Each row is a point. Two turns around zero, p and q, are shown by what they do to some points. Where does a point land after both, in the order given? Backwards means that the second turn is done in reverse. Each puzzle has new turns, and all numbers are rounded.
(in the rows, 128 means zero)

Turn p:
[138 144  94] => [139 161 111]
[ 80 130 123] => [ 87 143 149]
[126 105 116] => [113 123 107]
[192 112 199] => [186  51 133]
[104 148 108] => [114 161 139]
Turn q:
[ 79  83 142] => [101  84  84]
[116 175 134] => [108 173 128]
[137 159 105] => [146 163 130]
[180  95 130] => [157  93 169]
Where do these land?
q, then p: [109 115 157] => [ 91 128 128]
q, then p backwards: [ 87  90 179] => [ 99  59 142]
p, then q backwards: [130 143  70] => [ 99 174 103]
p, then q: [121 163  83] => [123 184 139]
p, then q: [179 126 114] => [177 132 147]
q, then p: [142 132 165] => [108 108 156]

Turn p:
[140 126 109 158] => [149 142 100 131]
[ 65  60 175 104] => [117  25 149 141]
[122 175 111 144] => [100 163 102 118]
[128 129  99 115] => [135 134 128  98]
[113 118 162 133] => [115 104 132 155]
[200 161 113 114] => [151 201 158 127]
Turn q:
[126 113 157  95] => [126 122 114  84]
[128 154 118 149] => [139 141 149 151]
[154 119 112 121] => [130 136  99 139]
[151  76 194  94] => [152  88  83  60]
[154 191 102 112] => [142 199 133 144]
[109 152 132 172] => [143 119 173 152]
[ 74  92  81 154] => [ 66  90 146 166]
Where do these land?
q, then p backwards: [104 121 167  81] => [102 139  81  91]
p, then q: [154 121 146 158] => [154 126 133 163]
p, then q: [168 181  78  78] => [142 199 155  69]
p, then q: [113  93 120 149] => [120 117  91 148]
p, then q: [101 124 128 174] => [ 98 123 119 171]

Turn p:
[111  66 151 151] => [150 109 119 193]
[129 106 134 116] => [131 106 134 140]
[ 77 134 121 158] => [139 147  73 138]
[131 178 146 177] => [103 195 120 130]
[133  92 125  80] => [134  70 143 126]
[132 182 145 106] => [ 79 140 128  94]
[184 138  74 108] => [160 128 179  74]
Turn q:
[137 140 144 117] => [138 148 119 123]
[133 155  63 115] => [100  95  72 142]
[105 121 117  55] => [156 101  91  72]
[102  88 155 138] => [140 119 178 108]
[159  83 116 143] => [156 101 148 166]
[169 160 168 135] => [143 188 120 150]
[ 91 148 133 194] => [ 63 143 169 136]
Where do these land?
q, then p backwards: [157 162  94 125] => [ 80 124 152 144]
q, then p: [ 83  82  93 164] => [124  87 109 196]
p, then q: [155  89 166 169] => [ 97 169 170 160]
q, then p backwards: [153  78 145 111] => [146  84  90 135]
q, then p: [128 208 141  94] => [137 134 100  46]
p, then q: [126 141 113 123] => [137 125 112 120]
q, then p: [ 95 134 144 110] => [109  97 127 108]

Turn p:
[ 90 151  97 177 171 115] => [139 104 108 189 113 176]
[111 140 155 138 150  94] => [103 121 139 173 131 119]
[183  75 144  91 111 163] => [154 120 143  58 155  79]
[120 192  87 160 153  79] => [126 151  72 201 106 149]
[160  78 154  90 108 162] => [137 119 156  63 154  92]
[114 118 101 157 103  96] => [112 111 102 132  80 132]
[130 172 171 157 150 160] => [160 157 178 169 134 139]
[129 104 139  83 141 154] => [125 120 141  95 175 126]
[116 121 104  99  65 130] => [ 97 149 111  71 104 138]
Turn q:
[ 77 126 116  65 110 101] => [ 91 138 179  88 141  84]
[159  95 145 163 133 170] => [132 108  92 136  95 177]
[166  97 139  73 148  99] => [154  68 172 105 123 121]
[113 172 126 108  96 152] => [137 177 118  93 127 109]
[163 160  87 167 142 119] => [158 121  80 160 164 115]
[132  97 134 143 174 144] => [119 100 129 140 139 178]
[ 95  73 106 164  79 133] => [ 55 120  96 143  90 113]
[149 198 147  86 109 120] => [191 168 147  99 132  95]
[ 98 134 152 183 163 113] => [114 151 139 190 142 161]
Where do these land?
q, then p: [ 61 147 121 166 112  94] => [108 136 138 199  98 163]
q, then p: [ 92  96  88  66 142 164] => [ 79 112 137 107 200 156]
q, then p backwards: [141 158 187  73 149 136] => [137 130 149 148 108 210]
q, then p backwards: [171  86 110 172 146 140] => [102 109  78 155 165 102]
p, then q: [134  88 108 128 109 119] => [106 102 139 104 122 103]
p, then q: [125 157 164 128 110 155] => [162 166 144 131 115 139]
p, then q: [171 164 118 163 128  89] => [141 132  88 170 131  79]
